Every row gives one point. To make a cloud, some directions were put in groups of two or more. Within a group, all points are equally far from the middle, so they leave a hole (a ring in 2 directions, a hollow ball in 3). The other directions are filled evenly. Then the cloud was stretched, turned, moved and blurred a little. Count the holes, and give their numbers of directions, smallest first.
In the rows, 128 means zero.

Cloud:
[[133 153]
 [146 136]
 [128 117]
 [154 168]
 [153 112]
 [114 162]
 [ 71 135]
 [150 143]
 [115 157]
 [147  94]
 [ 93 126]
 [ 71 112]
 [165 168]
 [ 83 113]]
Holes: 0

Cloud (22 x 3):
[[144 145  83]
 [178 139 129]
 [180 120 137]
 [105 148 154]
 [151  82 128]
 [161 165 126]
 [166 175 147]
 [140 135  68]
 [137 103 154]
 [179 110  92]
 [174 122  90]
 [122 116 158]
 [104 154 138]
 [108 130 146]
 [140 168 114]
 [111 162 125]
 [129 108 155]
 [167 164 134]
 [139  80 122]
 [150 100 153]
 [148  95 146]
 [176 155 147]]
Holes: 1 (2)

Cloud:
[[112 147 176 161 136 162]
 [ 83 103 133 119 135 150]
 [ 82  88 133 132 115 132]
 [144 137 113 103 137 146]
 [125 146 181 134  92 123]
 [123 152 133 115 183 126]
 [116 134 133 135 125 123]
 [157 114  96 112  98 134]
 [126 118 107 122 109 107]
 [172 144 132 118 104 150]
 [157 116 144 156 138 182]
 [ 78  86 134 128 159 120]
 [104 120 159 103 139 128]
 [156 131 131 147 148 194]
 [129 129 147 127 188 100]
 [141 140 157 127 112 177]
 [144 111 156 121  97 129]
 [134 123 162 148 140 118]
 [138 102 146 145 137  52]
 [123 127 167 150 123 137]
 [141  76 176 134  96 135]
 [ 84  78 156 149 145 121]
 [160 150 163 128  76 205]
 [122 142 156 147 172 176]
 [119  86 131  98 129  78]
 [ 86 142 170 150 176 158]
 [111  95 150 103 123  87]
 [139 161 147 126  91 232]
 [117  88 162 145 166 162]
 [143 129 103 102 102 142]
 [ 88 106  90 111 143  97]
 [122  87 119 111 104 152]
 [ 99 122 163 126 151 123]
 [117  85 128 153 177 122]
 [163 133 120 127  91 157]
 [131  85 116 135 100 121]
 [179 153 178 100 140 164]
 [111  92  97 113 163  67]
 [110 137 132 110 143 198]
 [140 123 157  94 173 147]
 [134 136 158 120 170 121]
 [130 175 126 154 110 155]
 [114 158 129  97 157 113]
 [ 79 126  97 143 186 123]
 [ 64  84  97 148 189 104]
 [107 122  88 103 186 119]
 [128 148 118 120 122  96]
 [ 91  87 117 123 181 106]
 [126 127 150 120 159 130]
 [109 105 141 168  95 138]]
Holes: 0

Cloud:
[[138 120 104 111 103  89 170 153]
 [140  98  92 132 133  70 122  60]
 [ 79 127 143 141 135 149  82 108]
 [153 129  91 120 140 166 117 111]
 [158 124 124 166 137 121 165 158]
 [104  99 136 174 140 115 126 123]
 [113 123 166 140 147 121  96 100]
 [104 139 115  89 130  68 133  76]
 [116  94 119 134 146  56  94  88]
 [ 99 163 136 148 146 117  96 183]
 [116  96 149 148 145 151 147 102]
 [ 65 130 119 128 150 161 153 125]
 [143 132 146 161 136 136 124 107]
 [101 126  75 116  99 117 166 103]
 [120 136 151 160 129 103 109 101]
 [125 125 145  68 121 148 153 109]
 [105  96 168  95 175 146 125 136]
 [ 87 172 131 158 123 128  81 144]
 [169 104 142 152 159 142 119 117]
 [100 122  88  79 116 139 131 115]
 [185  99 116 120 106 130 113 138]
 [ 83  91 108  97 150 170 136 113]
 [ 75 149  94  98 115  95 138 132]
 [ 98 120 169 130 138 152  86 115]
 [156  91 132 157 183 154  88 143]
 [150  94  93 155 116  75 119  88]
 [148 123 104 121 144 179 176 138]
 [169 152  83 184 113 105 127 140]
 [ 63 122 163 100 153 120  95 114]
 [128 147 114 158 109 155  94 184]
 [160 136  86 104 112 152 127 145]
 [123 111 138  92 173 156 107 167]
 [136 140 114 126 175 139 155 122]
 [148 118  93 111 134 166  96 137]
 [177  82  96 119 146  96 110  75]
 [170 137 120 161 121 162 147 137]
 [122 115 143 102 163 166 116 186]
 [ 69 144 154 105 154 141  89 124]
 [130  83 116  96 143 107  67 103]
 [110 139 104 184 132 152 129 167]
 [112 120 119 111 197 135 104 119]
 [150  91 101  84 112 150 173 110]
 [ 76 168 129 134 106 132 116 177]
 [163 140 130 151  86 136 132 158]
 [162 121 141 165 117 121  92 153]
 [132 121 165 107 158 134 150 139]
 [159  75 103 128 136 168  96 150]
 [ 68 119 123 132 107 133 130 160]
 [144 156 109 122 149 130 115 188]
 [114 157 122 138 118 192 156 155]
 [147 158 136  99 139 140 134 134]
 [121 123 169 140 110 170 113 160]
 [135 123 159 158 116 156 113 135]
 [150  73 131  95 179 107 120  98]
 [ 94 126 127  93 174 164 143 145]
 [ 90 161 121  87 134 126 116  93]
 [116  87 105 140 134  85  67  88]
 [ 91 121 138  71 114 141 182  98]
 [ 82 165 127 129 105 133 188 148]
 [ 73 112 103 136 116 127 134 150]
 [146 142  81 136 131  71 150 147]
 [ 92 148 143 124 115 143 193 140]
 [150 108 112 144 144 191 101 162]
 [129  58  98 134 136  99 131 118]
 [ 74 112 102 119 170 129 136 100]
 [ 91 162 128 127 107 178 167 134]
 [119 152  90 148  93 132 110 169]
 [156  85 128  93 116 129 106 149]
 [ 60 108 159  85 156 132 119 119]
 [191 111  98 150 126  79 104 123]
 [158 135 101 154 182 143  97 145]
 [ 51 126 157 102 151 131 118 134]
 [154 110 138 131 156 150 175 144]
 [134 105 110  99 151 129 105 179]]
Holes: 3 (2, 3, 3)

Cloud, 92 rows:
[[122 115 139 119 109 135 103 195 153]
 [179 168 133 156 123 122 105 113 164]
 [135 115  96 100 174 136 137 101 137]
 [169 129 136  95  95 171 126  84 103]
 [150 177 128  91 123 140  93 135 165]
 [152 171 158  87 120 116  99  98 133]
 [168 142 100 143  77 134  87 118 130]
 [146 100 111 102 109 165 181  93 128]
 [132 160 142  83 129 138  90 100 145]
 [183  96 109 104 111 122 134 112 147]
 [136 131 136 111 134  65 163 137  79]
 [152 122 137 166 180 130 157 150 119]
 [120  95 154 134  88 108  92 131 162]
 [164 135 172  98 158 112 134  99 133]
 [117 173 132  96 107 136 132 131  71]
 [143 114 110 116  67 169 121 110 106]
 [122  76 140 127  82 119 151 111 128]
 [107 113 181 120 140  77 126 148 132]
 [148 155 138 145  92  94 137 143 185]
 [113 108 106 160  92 152 148 130 183]
 [137  69 107  97 129 165 102 146 146]
 [109 126 102 153 144  88 117 138 102]
 [139 110 146  92 115 162 185 129  96]
 [107 155 116 129  78 156 102 142 163]
 [131 129 155 157 140 137 192 151  72]
 [111  69 160 133 158 155 158 149 136]
 [152 122 112 150 114 181  96 122  91]
 [141 112  95 117 107 133 190 128 126]
 [151 132 108 135  75 119 132  76 115]
 [150  74 137 176 125 126 155 125 149]
 [126  80 132 118 113 145  94 155 187]
 [118 118 156 106 118  75 137  99 132]
 [141  69  97 112 141 106 105 154 138]
 [143 140  90 162 120 126 131 189 102]
 [132 120 108 163 152 107 105 187 120]
 [172 118 156 153 107 155 160 144 124]
 [120 150 121 142  65 121 162 126  85]
 [158 132 148 141 136  96 182 132  73]
 [129 139 135 165 144 143 141 165  54]
 [172 129 113 184 132 155 144 142 134]
 [123 106 127 125 143  52 127 139 150]
 [149 172 138  87 131  84 137 100 124]
 [126 122 146 137 104  82 110 187 109]
 [124 112 139 136 114 175 196 125 131]
 [161 142  90 109 113  83  91 104 146]
 [177 115 132  75 153 104  99 118 125]
 [150 117 133 136 164  57 125 153 115]
 [162 137 108  73 113 160  91  91 147]
 [136  95 103 136 148 100 142  91 113]
 [149  57 101 109 159 131 115 130 119]
 [151 154 121 154  83 125 175  96 109]
 [120 169 108 108 110  96 159 108 105]
 [121 140  83 140  90 158 163 156 118]
 [127 141 193 134 106 106 125 117 144]
 [136 123 126  97  70 115 154 114 147]
 [164 114 116 108 143 186 139 118  62]
 [136 110 179 143 101 116 149  97 135]
 [140  70 130 148 156 126 170 164 100]
 [147 176 107 120 127  75 147 114 125]
 [120  95  88  96 103 116 162 131 137]
 [156 142  94 136 118 139 148 105  48]
 [107 142 147 177 107  82 115 159  99]
 [136  96 152 108 170  93 164 154  91]
 [143 115  92 165  95 131 120 158 175]
 [160 107 104 136  84 149 123  74 152]
 [151 133  84 125 141 129  86 148  89]
 [133 142 154 115 169  69 104 138 133]
 [173  98 118 125 137 112 121 104  68]
 [176 179 111 148 114 104 152 129  83]
 [113 143 167 125 141  64 132 172 141]
 [122 121 144  85  97 111 115  91 119]
 [173 132 127 144  81 127 105 137 162]
 [153 127 106 106 133  92 152 176  99]
 [100 139 132 116  96 129 117 183  99]
 [187 144 128 125 104 142 108  71 119]
 [130  89 109  91 138 163 145  94 171]
 [ 94 124 163 152 123  85 135 191 114]
 [136 133 150 121 139 155  85 153  95]
 [128 117 123  91 104 180 109 142 177]
 [157 116  79 146 103 126 108  89 123]
 [146 136 150 135 160 112  89 179 114]
 [164  80 104 102 158 108 141 117  85]
 [115 115 154 111 161  93  88 148 147]
 [145 162 112 124 178  93 139 129 104]
 [152 174 113 173 131 124  92 136 107]
 [165 105  92 115 122  84  95 125 121]
 [147 140 176 121 129 176 136 154 108]
 [169 132 102  94 167 105 145 102  80]
 [137  67 136 154 135  94 141 125 160]
 [144 188 129 152 133 116 107 136 167]
 [152 163 154 121 133 172 124 131  68]
 [155 110 178 148 163 111 116 152 129]]
Holes: 1 (9)
